Each point is reached from the start by the listed moves, each made once or not at all, plus a little noise. Say if it took an odd or an even number of moves. Then give how often each move was made.
In the rows, 100 means zero.

Moves:
(1): 149	86	116	84	76
(2): 130	106	153	95	172
Start: 79	92	118	125	127
Points:
77	92	117	126	127 -> even (0, 0)
127	79	134	109	103 -> odd (1, 0)
162	87	188	105	174 -> even (1, 1)

Moves:
(1): 141	86	76	120	77	73
(2): 125	122	67	92	123	99
(3): 149	110	139	80	79	108
(4): 107	96	101	139	122	139
(5): 108	69	102	93	135	91
(6): 126	75	68	67	65	150
Start: 61	87	107	109	113	97
Points:
141	69	119	97	80	191 -> odd (0, 0, 1, 1, 0, 1)
187	29	95	69	69	119 -> even (1, 0, 1, 0, 1, 1)
108	96	144	90	93	104 -> odd (0, 0, 1, 0, 0, 0)
169	88	80	88	101	195 -> even (0, 1, 1, 1, 0, 1)
143	42	119	48	90	147 -> odd (0, 0, 1, 0, 1, 1)
94	101	73	144	159	137 -> even (0, 1, 0, 1, 0, 0)

Moves:
(1): 134	113	108	94	69	93	96	91	74
(2): 67	121	96	101	112	112	101	92	99
(3): 97	87	136	72	98	103	126	125	74
(4): 77	100	130	117	145	98	108	53	117
(5): 111	115	69	79	151	102	118	110	104
(6): 71	93	100	65	105	108	84	71	134
(7): 100	107	92	108	52	90	146	100	118
(8): 136	72	93	107	86	157	104	103	91
(9): 95	127	129	99	102	125	99	120	136
Start: 122	118	91	109	95	96	100	86	111
Points:
105	71	143	69	127	162	122	37	128 -> even (0, 0, 1, 1, 0, 1, 0, 1, 0)
175	142	117	111	144	167	120	62	133 -> odd (1, 0, 0, 1, 1, 0, 0, 1, 1)
82	105	116	48	195	172	140	36	133 -> even (0, 1, 1, 1, 1, 1, 0, 1, 0)

Moves:
(1): 121	106	96	91	95	95	110	104	77	113	106	111	108	95	103	97	100
(2): 98	129	109	96	98	90	114	101	109	116	109	92	94	116	92	117	111
(3): 103	102	126	89	104	99	99	96	106	98	94	107	109	100	102	96	99
(4): 105	102	95	121	104	95	106	97	98	109	89	98	101	95	99	107	101
(5): 91	101	101	124	133	81	90	116	74	108	96	115	94	109	100	90	84
(6): 131	95	111	112	127	124	107	104	102	88	97	106	101	111	106	96	107
(7): 86	108	99	102	109	96	107	76	102	94	87	116	107	99	99	90	92
(8): 116	100	101	101	101	94	127	113	96	84	102	93	88	93	103	102	104
(9): 105	95	91	94	116	83	101	89	119	98	113	88	113	106	122	113	100
(10): 104	86	112	113	90	111	81	94	109	137	110	106	88	108	127	92	109
(11): 95	88	94	102	107	93	95	96	94	96	117	107	96	105	94	110	93
(12): 87	124	111	118	99	99	90	120	109	100	112	118	132	83	102	107	100
(13): 84	106	96	110	98	116	113	117	96	105	105	92	127	101	120	114	103
(14): 103	110	112	111	85	80	92	109	105	81	101	97	107	109	101	95	82
Start: 98	93	93	107	109	105	94	96	104	92	74	89	101	93	92	90	104
Points:
115	125	100	156	195	73	121	80	107	107	63	103	113	127	112	102	98 -> even (0, 1, 0, 1, 1, 1, 1, 0, 1, 0, 0, 0, 0, 0)
93	116	111	131	108	78	117	92	82	86	74	118	158	95	108	99	71 -> odd (1, 0, 1, 1, 0, 0, 1, 0, 0, 0, 1, 0, 1, 1)
62	130	101	161	130	87	102	85	138	151	115	105	159	107	146	140	114 -> even (0, 1, 0, 1, 0, 0, 1, 0, 1, 1, 1, 1, 1, 0)
122	123	153	139	125	105	81	124	126	59	79	118	149	95	102	83	93 -> even (0, 0, 1, 0, 0, 1, 0, 0, 0, 0, 0, 1, 0, 1)
77	149	94	147	124	85	119	119	136	121	103	78	171	95	131	150	119 -> odd (0, 1, 0, 1, 0, 0, 0, 0, 1, 0, 0, 1, 1, 0)
105	107	95	149	109	81	104	84	112	128	84	96	152	106	164	97	90 -> odd (1, 0, 0, 1, 0, 0, 1, 0, 1, 1, 0, 0, 1, 1)
101	130	120	124	113	99	152	122	108	106	75	72	119	98	107	125	122 -> odd (0, 1, 1, 1, 0, 0, 0, 1, 0, 0, 0, 0, 1, 0)
108	137	118	97	130	64	101	103	117	115	127	111	153	103	107	129	109 -> even (1, 1, 1, 0, 0, 0, 0, 0, 1, 0, 1, 1, 0, 0)

Moves:
(1): 102	95	96	119	101	102	84	96	94	95	104	112	96	103	94	112	82	91	90	100
(2): 90	110	106	103	84	95	109	89	103	109	96	102	75	103	105	102	104	100	107	107
(3): 97	93	107	102	108	114	107	91	121	114	80	95	97	129	88	110	86	89	88	84
(4): 106	106	79	101	108	100	97	95	100	97	109	98	97	108	93	99	112	104	95	101
(5): 114	102	96	110	110	95	102	96	102	98	90	105	102	116	99	99	81	93	82	114
(6): 93	113	102	93	109	109	97	95	95	103	85	99	94	107	91	94	85	120	103	99
(7): 106	95	81	88	80	96	100	88	107	102	95	100	80	90	103	105	95	114	82	83
(8): 107	89	99	109	100	102	111	111	98	106	97	100	91	102	104	87	101	106	103	95
(9): 108	111	98	98	91	103	96	109	98	93	88	102	101	102	93	98	110	98	104	96
(10): 108	98	97	90	83	99	96	89	100	102	117	105	103	109	94	91	97	105	91	101
(11): 95	100	96	99	101	102	98	109	111	92	111	105	100	105	102	96	90	109	101	111
(12): 103	82	101	90	101	101	92	94	103	112	90	119	90	104	93	101	107	104	98	112
(13): 115	111	107	104	106	110	112	88	98	75	108	103	113	102	103	119	101	98	106	97
(14): 96	99	102	88	104	100	97	95	92	90	100	110	101	98	112	93	102	97	106	90
(15): 88	113	88	110	107	112	98	115	103	117	103	113	101	90	113	95	104	102	107	109
(16): 110	96	91	89	108	90	99	107	102	106	114	107	95	103	96	114	96	103	97	93
(17): 112	101	101	98	104	102	83	94	108	102	113	97	92	97	109	97	103	101	103	98
(18): 104	95	100	103	97	87	89	101	96	102	94	102	108	125	101	124	100	109	92	103
(19): 105	91	77	96	86	102	93	95	100	98	107	95	105	87	101	97	98	102	128	99
(20): 117	91	90	79	102	110	103	101	79	95	102	90	96	112	107	111	101	96	106	106
Start: 114	107	71	122	97	110	108	87	90	101	107	90	101	104	106	98	116	97	86	100
Points:
193	70	6	64	67	138	84	45	100	80	120	108	72	173	109	127	121	128	90	74 -> even (0, 0, 1, 1, 0, 0, 1, 1, 1, 1, 1, 1, 1, 1, 0, 0, 1, 1, 1, 1)
167	107	10	84	78	122	74	63	59	94	139	105	46	135	104	92	107	119	121	85 -> even (1, 1, 0, 1, 0, 1, 0, 1, 1, 1, 0, 0, 0, 1, 0, 1, 1, 0, 1, 1)
138	83	19	110	98	123	62	94	82	137	123	130	44	143	123	127	86	139	119	130 -> even (1, 1, 0, 0, 0, 1, 0, 1, 0, 0, 1, 1, 0, 0, 1, 1, 1, 1, 1, 1)
163	106	5	130	108	139	82	69	122	99	128	150	99	162	73	128	80	94	73	117 -> even (1, 0, 1, 1, 1, 0, 0, 0, 1, 1, 1, 1, 1, 0, 1, 1, 0, 0, 1, 0)
137	110	82	146	135	145	117	59	90	81	71	112	95	161	98	113	55	91	65	78 -> odd (1, 0, 1, 0, 1, 1, 0, 1, 0, 0, 0, 0, 1, 1, 0, 0, 0, 0, 0, 0)
147	71	36	82	92	123	121	73	107	133	123	109	44	179	89	110	110	113	72	108 -> odd (0, 1, 1, 1, 0, 0, 0, 1, 0, 1, 1, 1, 0, 0, 0, 1, 0, 0, 0, 1)
138	104	57	136	85	126	101	41	100	83	98	121	86	191	100	122	43	117	83	99 -> even (1, 1, 1, 0, 1, 1, 0, 1, 0, 1, 1, 0, 1, 1, 0, 0, 0, 1, 1, 0)
123	133	51	138	95	147	102	57	126	109	59	143	49	157	88	129	62	116	56	112 -> odd (1, 1, 1, 0, 1, 1, 1, 0, 1, 0, 1, 1, 1, 0, 1, 0, 0, 0, 0, 0)
168	75	7	108	73	100	71	67	105	92	156	126	65	113	118	90	62	118	73	86 -> even (1, 0, 0, 0, 1, 0, 1, 1, 0, 1, 1, 0, 0, 1, 0, 1, 1, 0, 1, 0)

Moves:
(1): 106	108	108	99	108	91	107	95	98	94	102	110	101	103	113	111	98	90	103	92	109	99	110	111	108
(2): 108	99	116	98	91	105	116	95	91	102	89	116	97	82	94	93	102	119	89	94	99	109	102	100	102
(3): 82	109	105	100	108	97	99	97	109	104	87	94	108	111	103	92	95	97	108	119	96	114	97	98	98
(4): 90	98	98	109	93	92	107	96	102	92	99	83	80	104	98	102	96	97	117	113	81	105	103	115	100
(5): 97	102	94	100	108	93	96	106	103	101	92	101	105	99	98	96	104	104	102	110	109	92	101	101	106
(6): 121	90	72	121	118	100	114	84	86	79	90	94	111	115	103	107	93	90	90	101	90	97	124	103	93
(7): 103	99	104	94	78	115	96	94	115	111	101	102	98	91	104	102	113	104	95	104	84	99	96	83	110
(8): 118	105	96	104	99	99	98	92	96	108	111	97	111	110	97	99	86	96	101	109	108	100	98	94	99
(9): 95	97	105	95	108	99	97	103	111	115	100	96	98	113	104	105	104	97	99	99	95	103	85	112	101
(10): 101	99	95	96	101	100	114	101	99	88	94	89	98	100	85	97	98	101	119	110	81	104	98	99	94
(11): 96	95	104	103	95	105	101	88	104	97	103	101	98	102	94	106	105	98	81	95	98	98	113	88	100
(12): 103	99	104	107	102	113	113	102	84	98	96	100	89	112	96	105	97	91	97	93	106	102	99	82	114
(13): 97	102	97	86	107	99	99	113	84	113	106	90	105	100	106	95	116	111	99	115	107	103	76	104	104
(14): 104	76	107	99	90	106	97	96	119	95	103	118	120	99	98	104	104	106	106	85	103	109	107	94	112
(15): 94	94	108	93	101	103	98	103	107	109	102	98	90	93	107	100	110	121	98	107	103	89	81	95	100
(16): 110	96	110	83	100	101	90	109	94	114	101	114	129	94	119	104	106	109	79	73	108	83	94	85	120
(17): 109	93	111	104	94	86	108	104	114	101	102	115	120	94	101	98	107	104	99	97	96	106	105	89	94
(18): 95	104	93	94	109	103	98	114	96	101	103	105	107	98	103	89	91	101	91	106	103	91	96	100	105
(19): 85	114	104	92	104	104	91	99	108	113	112	98	82	107	99	90	110	118	107	105	83	107	85	106	114
(20): 114	92	103	99	99	98	90	86	103	94	100	106	84	114	98	101	106	94	102	98	94	99	120	92	99
(21): 108	100	112	109	111	95	110	107	80	88	90	119	113	87	101	117	93	94	105	101	102	96	119	93	101
(22): 106	103	107	102	100	106	86	102	103	93	94	101	101	95	102	95	99	100	93	100	99	98	84	99	102
(23): 98	104	107	100	97	112	96	104	98	103	101	99	104	100	100	93	108	111	102	103	101	99	103	109	99
(24): 90	98	93	99	112	98	100	98	108	115	110	80	99	93	93	73	94	94	107	110	79	93	94	92	98
Start: 123	86	111	98	108	88	106	92	104	103	107	110	110	117	94	79	106	97	86	86	102	111	111	110	99
Points:
144	78	149	117	119	89	138	66	140	99	85	123	149	100	87	47	114	146	125	147	24	127	117	91	130 -> odd (1, 1, 1, 1, 1, 1, 1, 1, 0, 1, 0, 0, 0, 1, 1, 0, 1, 0, 1, 0, 1, 1, 1, 1)
136	73	171	76	95	109	104	92	111	114	101	126	163	107	118	98	132	131	93	111	79	105	89	77	147 -> even (1, 0, 1, 1, 0, 0, 1, 1, 0, 1, 1, 0, 1, 1, 1, 1, 0, 0, 0, 0, 1, 1, 1, 0)
195	71	124	70	108	108	97	66	105	109	100	147	151	129	111	72	140	141	70	81	75	110	103	84	162 -> odd (1, 1, 0, 0, 1, 1, 1, 1, 0, 1, 0, 0, 1, 1, 0, 1, 0, 0, 1, 1, 0, 1, 0, 0)
166	69	116	112	115	98	139	74	111	80	87	124	112	138	99	88	138	108	93	103	74	97	149	73	118 -> even (1, 0, 0, 0, 1, 1, 1, 0, 0, 1, 0, 1, 0, 0, 1, 0, 1, 0, 0, 1, 0, 0, 1, 0)
106	51	168	81	127	86	111	93	122	136	120	126	125	127	108	69	144	131	91	98	59	112	105	44	154 -> odd (0, 0, 1, 1, 0, 0, 0, 0, 0, 0, 1, 1, 1, 1, 1, 1, 1, 0, 1, 1, 1, 0, 0, 1)
126	87	110	122	143	104	126	77	85	120	83	64	117	151	83	43	106	101	70	149	72	123	89	109	113 -> odd (0, 1, 1, 1, 1, 1, 0, 1, 1, 0, 1, 1, 1, 0, 0, 0, 0, 0, 0, 0, 0, 1, 1, 1)
100	84	155	67	117	108	136	118	84	138	80	90	110	127	103	66	140	149	95	115	78	122	48	111	131 -> even (0, 1, 1, 1, 0, 0, 0, 0, 1, 1, 0, 1, 1, 0, 1, 1, 0, 0, 0, 0, 0, 0, 1, 0)
112	85	171	114	94	104	155	71	94	97	75	131	85	101	103	108	115	111	80	104	81	123	130	75	132 -> odd (1, 1, 1, 1, 0, 0, 1, 0, 0, 0, 1, 1, 0, 0, 1, 0, 0, 0, 0, 0, 1, 0, 0, 0)

Moves:
(1): 106	95	97	107	106	95	110	97	97	103	103	92	100	100	97	103	81	93	97	105	110	86	105	108
(2): 118	106	107	106	93	103	105	98	109	100	81	94	109	94	109	102	99	100	94	112	107	114	88	106
(3): 94	109	77	90	84	76	96	106	109	100	90	109	71	100	119	99	94	101	87	106	101	100	110	98
(4): 89	109	95	102	101	97	114	100	87	79	95	97	91	99	108	102	111	100	99	96	92	88	95	89
(5): 89	92	105	95	94	102	107	90	100	106	87	110	93	94	89	111	97	114	100	105	101	90	96	99
(6): 107	80	95	121	106	105	84	102	75	106	99	98	103	105	91	101	96	109	102	101	100	95	92	102
(7): 92	105	114	104	110	116	114	89	103	101	92	108	86	111	131	103	108	83	116	80	111	100	80	94
(8): 85	122	93	123	121	104	94	88	94	108	109	96	106	133	101	98	80	111	90	101	97	94	109	88
(9): 105	107	120	94	95	95	104	121	99	112	107	117	108	113	88	104	109	96	94	105	113	92	105	102
(10): 100	99	111	96	116	99	94	111	89	99	98	104	103	100	124	114	104	108	112	101	94	99	113	98
(11): 109	108	97	83	96	102	104	88	109	110	76	106	102	91	95	86	97	86	112	100	100	96	109	92
(12): 71	103	93	108	91	96	118	116	119	107	98	111	102	91	104	87	98	94	119	113	108	92	89	113
(13): 100	103	95	112	102	103	105	95	91	109	103	92	101	103	105	109	111	98	98	95	94	96	100	97
(14): 117	85	74	136	129	111	63	95	94	91	122	97	108	94	102	110	98	97	82	84	102	66	107	98
(15): 132	108	66	111	128	86	89	93	79	106	115	105	114	114	91	116	90	135	94	109	112	120	85	101
(16): 108	102	103	98	107	109	88	97	109	103	96	101	85	95	77	90	119	95	106	104	115	109	109	136
(17): 92	113	106	83	89	91	101	98	111	89	94	114	102	113	105	100	108	84	100	108	91	74	86	98
(18): 110	84	98	93	104	101	122	91	112	98	100	76	81	123	96	91	134	103	101	112	92	73	105	86
(19): 97	93	96	100	105	94	88	87	85	97	94	103	109	103	111	88	91	116	86	90	111	104	100	107
(20): 98	95	82	106	109	120	97	101	100	97	92	88	102	100	95	121	94	101	88	86	112	93	102	106
(21): 84	102	116	79	101	98	111	103	92	103	99	103	105	98	110	97	118	83	87	113	94	113	90	94
(22): 103	95	94	115	120	94	106	103	92	105	102	103	109	116	91	104	92	98	83	87	80	93	90	106
(23): 110	91	94	112	89	97	106	97	100	88	106	110	101	99	98	104	109	99	107	115	101	124	110	107
(24): 91	88	101	102	120	80	86	106	108	101	98	86	106	100	90	115	100	90	99	96	116	112	100	120
Start: 91	103	106	81	85	92	102	115	110	98	72	121	49	73	85	91	106	119	80	94	106	125	93	92
Points:
67	122	73	100	109	89	100	114	109	82	58	143	60	67	126	98	130	86	104	90	88	35	89	75 -> odd (0, 0, 0, 1, 0, 0, 0, 0, 0, 1, 1, 1, 1, 1, 0, 0, 1, 0, 0, 0, 0, 0, 0, 0)
94	84	92	73	131	75	116	118	123	130	42	115	64	99	44	112	155	143	51	142	186	134	60	164 -> odd (0, 1, 0, 0, 1, 0, 0, 0, 1, 0, 0, 1, 0, 0, 1, 1, 0, 1, 1, 1, 1, 0, 0, 1)
141	63	106	130	166	51	88	115	35	134	63	138	95	106	58	145	124	154	40	135	155	173	73	173 -> even (1, 1, 0, 0, 1, 1, 0, 0, 1, 1, 0, 0, 1, 0, 1, 1, 0, 0, 1, 0, 1, 1, 1, 1)
75	98	67	123	135	65	72	88	100	148	33	120	23	110	45	101	89	121	59	90	113	110	108	128 -> odd (0, 0, 1, 0, 1, 1, 0, 1, 0, 0, 1, 0, 1, 0, 0, 1, 0, 0, 0, 0, 0, 1, 0, 1)
100	80	90	124	114	60	114	81	113	111	26	129	16	87	101	120	108	106	54	91	152	152	78	170 -> odd (1, 1, 1, 0, 1, 0, 1, 0, 0, 0, 0, 0, 1, 0, 0, 1, 0, 0, 1, 0, 0, 1, 1, 1)
141	67	35	157	168	79	113	95	43	95	64	117	90	102	117	102	151	146	58	127	94	98	64	86 -> even (0, 1, 0, 1, 0, 1, 0, 0, 0, 1, 1, 1, 1, 1, 1, 0, 0, 1, 1, 0, 1, 1, 1, 0)
60	115	81	138	105	86	117	93	97	149	33	189	27	127	84	74	108	118	82	99	137	110	90	132 -> odd (0, 0, 1, 0, 1, 1, 1, 1, 1, 0, 1, 1, 1, 0, 0, 1, 0, 0, 1, 0, 0, 1, 1, 0)
94	69	5	169	168	36	57	117	51	93	93	138	51	89	80	110	131	135	31	107	132	137	69	160 -> odd (0, 0, 1, 1, 0, 1, 0, 0, 0, 0, 0, 1, 1, 1, 1, 1, 0, 0, 1, 0, 1, 1, 1, 1)

Moves:
(1): 98	90	112	85	99	81	95	86	82	97	94	110	101	101	110	101	94	92	99	76	76	99	83	112	92	108	93
(2): 97	92	111	102	90	113	121	92	118	98	99	105	125	107	79	112	90	105	87	82	98	106	121	107	103	92	109
(3): 115	106	107	105	81	101	98	77	88	85	103	105	112	121	98	79	106	116	113	93	115	100	109	108	90	118	110
(4): 96	100	104	108	77	108	122	86	89	97	102	105	119	109	106	84	88	96	100	98	118	88	76	90	112	100	97
(5): 84	76	116	101	96	112	95	78	108	104	112	81	83	78	112	92	119	120	105	107	98	86	105	97	85	110	99
(6): 100	110	89	95	98	83	103	90	83	102	113	97	95	96	101	96	113	104	104	96	90	122	108	99	102	105	108
(7): 84	126	96	86	113	140	80	95	103	99	85	82	95	103	108	92	106	106	66	100	81	87	86	110	73	87	89
(8): 85	104	95	114	94	85	111	71	98	105	121	112	95	91	101	121	91	98	95	95	102	108	103	88	91	84	114
(9): 104	94	107	104	89	102	91	84	98	107	90	107	112	111	101	104	102	96	102	110	94	110	98	104	88	104	92
(10): 103	119	104	96	103	110	98	91	88	97	95	110	100	108	88	85	101	98	101	103	96	111	109	103	105	105	108
(11): 112	104	90	78	104	111	98	113	87	110	89	91	117	100	96	87	84	114	109	96	91	90	61	116	102	94	96
(12): 103	101	100	106	87	100	67	92	104	95	116	90	109	93	100	95	99	113	92	93	112	102	88	100	87	99	103
(13): 93	100	105	89	101	115	105	93	106	115	94	98	104	102	108	93	97	95	119	101	109	91	94	82	116	116	103
(14): 129	104	118	110	109	107	103	100	98	82	93	96	94	103	104	108	122	112	94	119	103	104	111	115	78	102	105
(15): 112	98	96	94	106	88	96	114	95	99	102	103	81	104	111	83	98	97	101	107	105	94	105	87	103	105	84
(16): 103	94	102	116	96	99	93	87	105	91	86	91	103	99	91	86	96	105	103	110	110	108	91	95	97	120	92
(17): 113	98	99	85	101	84	86	109	103	87	102	118	95	118	95	87	93	92	105	96	97	105	99	98	92	104	111
(18): 113	99	94	109	97	97	103	97	109	90	89	89	99	108	104	109	91	84	98	111	94	96	90	107	91	92	107
(19): 88	104	119	120	115	87	95	127	112	111	135	107	91	107	60	108	91	111	92	115	129	92	98	98	92	84	103
(20): 89	113	108	102	99	100	117	109	106	104	83	112	103	97	73	85	87	106	97	101	81	104	99	117	89	115	95
(21): 95	96	91	98	80	133	99	119	114	94	91	99	97	114	120	106	93	103	73	85	99	114	126	101	105	79	106
(22): 56	117	128	106	113	100	100	82	109	93	98	111	89	98	108	87	95	87	94	90	82	96	115	77	92	91	101
(23): 110	87	119	73	93	119	122	95	111	79	106	104	107	104	104	121	108	108	121	85	97	97	121	115	100	100	112
(24): 104	110	115	112	94	85	86	95	94	103	75	118	124	100	86	94	106	98	76	98	131	116	113	106	112	83	79
Start: 77	94	108	93	117	105	110	95	101	79	88	73	103	106	101	99	85	84	104	100	123	91	108	103	114	89	105
Points:
21	113	164	29	83	179	154	46	129	47	39	114	134	152	111	43	5	85	75	21	68	78	88	98	82	83	107 -> even (1, 1, 0, 1, 0, 0, 1, 1, 0, 0, 1, 0, 1, 0, 1, 1, 1, 0, 0, 1, 1, 1, 1, 0)
109	100	158	86	99	86	83	75	78	38	34	108	78	124	94	23	107	109	64	97	107	156	156	132	75	124	84 -> odd (1, 0, 0, 0, 1, 1, 0, 0, 0, 1, 0, 0, 0, 1, 1, 1, 1, 0, 0, 1, 1, 0, 0, 1)
61	100	147	46	56	189	128	38	111	36	74	61	116	130	118	60	72	116	48	43	65	99	125	148	61	87	113 -> odd (1, 1, 0, 1, 1, 1, 1, 0, 0, 1, 0, 1, 0, 0, 1, 0, 0, 1, 0, 1, 1, 0, 1, 0)
108	113	123	35	99	106	122	52	47	81	77	93	138	145	91	35	65	104	138	52	103	104	99	116	125	132	115 -> even (1, 1, 1, 0, 0, 1, 0, 0, 0, 1, 1, 0, 1, 0, 1, 0, 0, 0, 0, 0, 0, 0, 0, 0)
